Each row of a before or after table is a point. One or more steps were done to the points. Then noise was added and the rows were shuffled. The steps act on how far a point lies along the listed directions, d1 being the first. What was done? A step turns or swaps two directions, mirrors them in a line or flattens them onto one, adds a multiple of one to another, or multiplies one. Angles are multiples of 10 degrees, from the lower direction toward the higher: turns from -170 to 170, lines from 10 to 170 but not 90. Use the fewest steps. Two steps may share a direction if one is a turn and the other turns, adds or multiplies; they go together, in the order done. Otherwise the lowest direction goes first.

Directions:
(1): [67 14  6]
(2): [-14  65  14]
(3): [  3  15 -67]
Before:
[[  45   -2   -5]
 [  60   -1   41]
 [  43   27   56]
 [  43   38   -8]
 [ -32   -7  -59]
 [ -33  -32   -5]
 [  10   22   25]
 [ -16 -100   35]
 [ -69  -10    5]
 [   1  -47  -52]
 [  22  -46  -27]
 [ -33   14   38]
 [ -28  -43   23]
 [ -37  -70  -62]]
After (14 x 3):
[[  43   -2   38]
 [  50    2   -7]
 [ -48   12   37]
 [  53   42   -8]
 [  31  -45  -26]
 [ -74  -11    3]
 [ -35  -34   -6]
 [ -17  -65  -61]
 [ -44  -47   21]
 [ -45 -108   32]
 [  -5    1  -58]
 [  20  -45  -53]
 [   1   20   23]
 [  19   20   56]]
Steps: add 0.5 times d3 to d1

Directions:
(1): [  4   4 -73 -19   8 -37 -64  34]
(2): [ 76 -36   8 -52  13  35   8  33]
(3): [-61  -6  36 -80 -16   9 -26   4]
(4): [ 31  -5  71  18  16 -47 -59  -7]
(5): [ 11  32  14 -20 -36 -67  52  47]
(6): [ 15  38 -13 -46  58 -27  21 -62]
Before, 8 rows:
[[ 31 -22 -18 -42  84  -4  -5 -63]
 [-29 -45   9  35 -71  29 -50  65]
 [  0 -20 -16  15 -32 -40 -21  79]
 [  2  38 -14  27  53 -28   1 -93]
 [-15  14  30 -37  41   8  32 -15]
 [ -2  31 -52 -59   3  26  83 -52]
 [ 15 -29  42  45 -61 -22  27  68]
 [ 42 -23 -37   7  54  37   7 -48]]
After, 8 rows:
[[-30 -37   5  38 -66  36 -52  62]
 [ 50 -24 -30   9  55  32   0 -45]
 [ 17  28 -11 -48  12   7  52 -63]
 [ -3 -20 -22  10 -33 -36 -18  81]
 [  1  37 -21  21  51 -27   8 -92]
 [ 28 -21 -28 -46  78  -4  -6 -69]
 [  9 -26  33  44 -63 -20  33  68]
 [-19  15  27 -39  45   6  26 -13]]
Steps: multiply d4 by 0.4

Directions:
(1): [ -3  38 -43 -21 -49   6 -59 -41  71  35  18  54 -28  11]
(2): [ -24   31  -28   26   25 -108  -11  -15  -12    3  -10   32   67  -22]
(3): [ 69 -54 -59  -1   0   6  14 -40 -69  39  26  37   9  21]
(4): [ -4  12 -36  -8  -5  36 -45  40   1  34  52 -68  82   2]
Before:
[[ -53   24   19  -10  -56   37  -11   12   90  -10   -9    1  -75   14]
 [ -21   14   45   -7   -6   19  -13   16   47  -11   -1  -13   -7   12]
 [ -33   42   -8   -6  -21  -22  -61   18   41   -8    6   14   14   10]
 [  57  -36  -13  -15  -19   35    0  -37  -11    3    2   59  -67   -4]
 [  -3  -13   98  -39   -7   45   38   29   -8  -17  -24  -20  -83   -6]
 [  54  -15   -2   -1  -20   20  -15   -2  -34   -1   27    4  -11   11]
 [ -43   69   14   11   -8  -39  -47  -18   56  -17  -38   48    9  -17]
 [ -39   24    4  -16  -19   10  -40   22   61   11    7   -8  -28   -1]
 [  31  -26    7  -21    1   58    7   29  -35   16   12  -17  -20   14]
 [  11  -26    9   20   16   -4   28  -10  -23  -26  -10   24    3    3]
 [ -27   54  -26   28    9 -121   -6  -49    5   -7  -32   80   38  -24]]
After, 11 rows:
[[ -32   42   -4   -6   16  -41  -30   36    7   13   -1   -8   45  -17]
 [  20  -42  -75   22   -5  -63   23  -36  -62   35   21   42   36   18]
 [  47  -46  -17   -8   -8   37  -15    5  -53    6   23   11   -7   33]
 [  -7   -2   32   27   45  -69   22   19  -33  -39  -26    6   25  -46]
 [ -19   45  -17  -17   -7 -107  -31  -36    4   44   -1   71   28  -25]
 [   0   26   32   20    1  -24  -17   29  -13  -34    6  -21   28  -14]
 [  67  -42   -9    4    0   46   14  -43  -60    3  -15   53  -36   22]
 [  33  -43  -47   -2    4  -11   -3   -7  -45   40   25    7   15   14]
 [  26  -13  -21   -2   -3  -15  -17  -31  -11   25   19   40   26   21]
 [  37  -45   49  -11  -15   79   60  -26  -25  -34  -31   27 -107   18]
 [ -17   10   22   14    0   -5    2   -3   29  -34  -17   25  -10   -1]]
Steps: turn d1 and d3 by 140 degrees; mirror d2 and d4 in the line at 100 degrees

Directions:
(1): [  5  55 -32 -12  26 -61  15  21 -59  23  25   6 -26 -63  63  18  -1 -44
 -20 -13  -9  43  97 -25]
(2): [  8 -30 -15  38 -16  13 -21 -63 -43   5  31 105   5  33  -9 -87   5 -43
   0 -65  -1   0  14 -28]
Before (13 x 24):
[[  -2  -34    4   17  -18   21   -7   -7    0  -18    3   26   12   25
   -14  -49    7   -3   24  -12    3   -5  -22   14]
 [   4   30  -11    2   20   -2   22    4  -30   -8    8   -3   -3  -33
    10    3   -5   -2  -19  -15   -7   21   20    1]
 [ -17  -27   -4    5    3   13   -9  -20  -16   -8  -10    7   25   12
    -6  -27   -3  -10    6  -16   13    2  -14   13]
 [  16  -27  -22   24  -16    8  -27  -42  -28    5   28   65   13   24
    -5  -47   -2   -5   -7  -41   10   -5   -4   -7]
 [  12  -23   -3   20  -14   35  -23  -49  -37   -1   -1  110   -1   32
   -19  -88  -10  -36  -12  -48   10   -8    3  -17]
 [   5   18  -16   -5   -6   -7    2    6    2   11  -12    0   -8   17
   -12    6    7    5   -6   -2   22   -3   -6    1]
 [  -5  -11   -4   -4   -7  -20    0  -17   -1   -7   -1    7   12    0
    19    8  -10  -11   12   -6   22    5   11    1]
 [   0   20    0   -8   18  -24   -3   23    0    4  -17  -25   -6  -20
     8   44   -9    6   12   25    6    8   -4   -6]
 [  -5  -95   15   57  -49   78  -23  -87   22  -20    3  104   50   90
   -99 -105    5    7   33  -58   10  -29 -102   -6]
 [  -5  -66   30   42  -11   62  -17  -57   24  -10  -11   18   16   53
   -60  -38  -13   41   19   -6    6  -45  -93   13]
 [  12   39   16  -26    1   -9    0   32   30    9  -12  -44   -6  -11
     0   25  -18   29    2   37    0  -14   -9   -7]
 [ -16  -11   17  -10   -3   32    6   20   29  -28    0  -63    0   20
     8   41    2   28   13   44    7   -1  -44   31]
 [ -20   30    2  -27  -13   -4   10   27   18   -4  -25  -54    3  -10
     5   29  -14   31    5   23    2    1   -4   -1]]
After:
[[   7    4   -4   16    8   23    9  -23  -27  -15   11   30    8   -4
   -13  -29   -6   -4  -13  -32   -4    8   -6   -1]
 [  11    1   24   -4  -16   23  -15   -1   37    0  -11    1    7   32
   -34  -21  -16   30   10   12    3  -31  -44   -8]
 [  -7  -11   -2   -5   -6  -19    1  -16   -2  -10   -1    9   10    1
    19    5   -6  -11   12   -5   23    5   10   -1]
 [  14   30  -31   -9   13  -41   -1   17  -38   17   24   -5   -8  -42
    42   26   -7   -7  -23   -5    4   26   57   -4]
 [   8   16  -15   -3   -8   -6    3    5   -2   11  -12    0   -8   20
   -12    5    6    7   -6   -4   19   -4   -9    1]
 [  -3   18   -6  -14    6  -22   15   39  -10   -6   -3  -33   -6  -31
    29   14    5   -4    8   20   -1   22   27   17]
 [ -16    2  -10  -12   19  -12    7    7  -22   -2  -11  -30   10  -20
    22   10   -4   -9   -1    2    7   17   13   13]
 [   2  -22    7   15   -1   15  -21  -15    9   -3  -16   20   10   27
   -27   -4   -6    4   20    2    8  -10  -42   -6]
 [ -16  -23   19   -4   -9   41   -3    8   33  -30    0  -48    6   35
     1   28    1   31   15   37    8   -4  -57   31]
 [ -20   -8    9   -7  -31   27   -4  -10   22  -12  -23  -12   16   32
   -26  -19   -9   32   12   -4    4  -16  -45   -2]
 [  -8   37   13  -18   43  -28   28   46    5   11  -16 -105  -22  -64
    26   88  -20   37   -5   58   -2    6   10   17]
 [ -14   87  -20  -48   42  -81   56   89  -11   20  -11 -109  -18 -116
    57  125  -11    3   -8   57   -6   62   75    0]
 [   9   61  -21  -29   29  -39   12   34  -52   15   -3   12  -32  -68
    54   17  -15  -37  -30    6    3   35   88  -14]]
Steps: swap d1 and d2
